Each point is reached from the start by the listed moves, each made once or not at all, plus a little noise. Is the number of moves made odd or even? Then give how often each move was made.

Moves:
(1): [-2 91 18 35]
(2): [  9 -42 -61  36]
Start: [ -1 -47  24 -38]
Points:
[  9 -95 -40  -5] -> odd (0, 1)
[-4 41 40 -9] -> odd (1, 0)

Moves:
(1): [-11 -40  -1   4 -16   2 -24 -14]
(2): [  4 -25  15  -2  30  13   7  32]
(3): [-38 -39  25   3 -33 -20 -27   2]
(4): [  7   7 -12  -6 -13 -27  -9  23]
(5): [-56  -4  -1 -19  14  -1   0  -5]
(6): [ 26  33 -26  73  29   2  20  32]
Start: [ -6 -18   8   4  14   6  18  15]
Points:
[-10 -57   8   8  -2   9  -8   0] -> odd (1, 0, 0, 0, 0, 0)
[-76 -60   6 -14  12   3  -5  -6] -> even (1, 0, 0, 0, 1, 0)
[-14 -52  21  80  37   3  15  82] -> odd (0, 1, 1, 0, 0, 1)
[  5 -32  13  -6  30  -7  14  65] -> even (0, 1, 0, 1, 0, 0)
[-95 -83  43 -13  26  -4  -3  40] -> odd (0, 1, 1, 0, 1, 0)

Moves:
(1): [  7   1  18   2   6  14 -10   6   5 -14   7]
(2): [ 12   1  -2   9 -10  -8 -17   7  -9  14 -10]
(3): [ -5  -3  11  -4   1 -35 -15   8  -1  10 -11]
(4): [ 17 -15  10  13   0 -11 -11 -10   4 -17  -8]
(5): [-14 -22 -13  21 -23  11  31  12 -16 -19 -23]
(6): [ 17  -7   9   8 -25 -17 -14 -19   2  -8   3]
(7): [  0   9  12  17  14   8  -4  14  21 -27   1]
(8): [ -1 -10  16  -6   3   0  15   6  12  -4 -13]
(9): [ -7  16   4  10  10   3  -2  10  -8  19 -11]
(10): [ 15 -10 -13  27  -6  13   2  16  -7   6  24]
(11): [ -1 -13  13  17  -6  -1  -8   5  12  -1 -16]
Start: [  9  -3 -16  -8   8   2   0  -3  15   4 -21]
Points:
[ 22 -46  32  60 -14  11  -5  35  13 -17 -95] -> odd (1, 1, 0, 1, 1, 0, 0, 1, 1, 0, 1)
[  0 -36   3  34 -17  26  12  20  16 -33 -54] -> odd (1, 0, 0, 0, 1, 0, 0, 0, 0, 0, 1)
[ 52 -15  24  88  14  20 -50  49  36 -14 -35] -> odd (1, 1, 0, 1, 0, 0, 1, 0, 1, 1, 1)
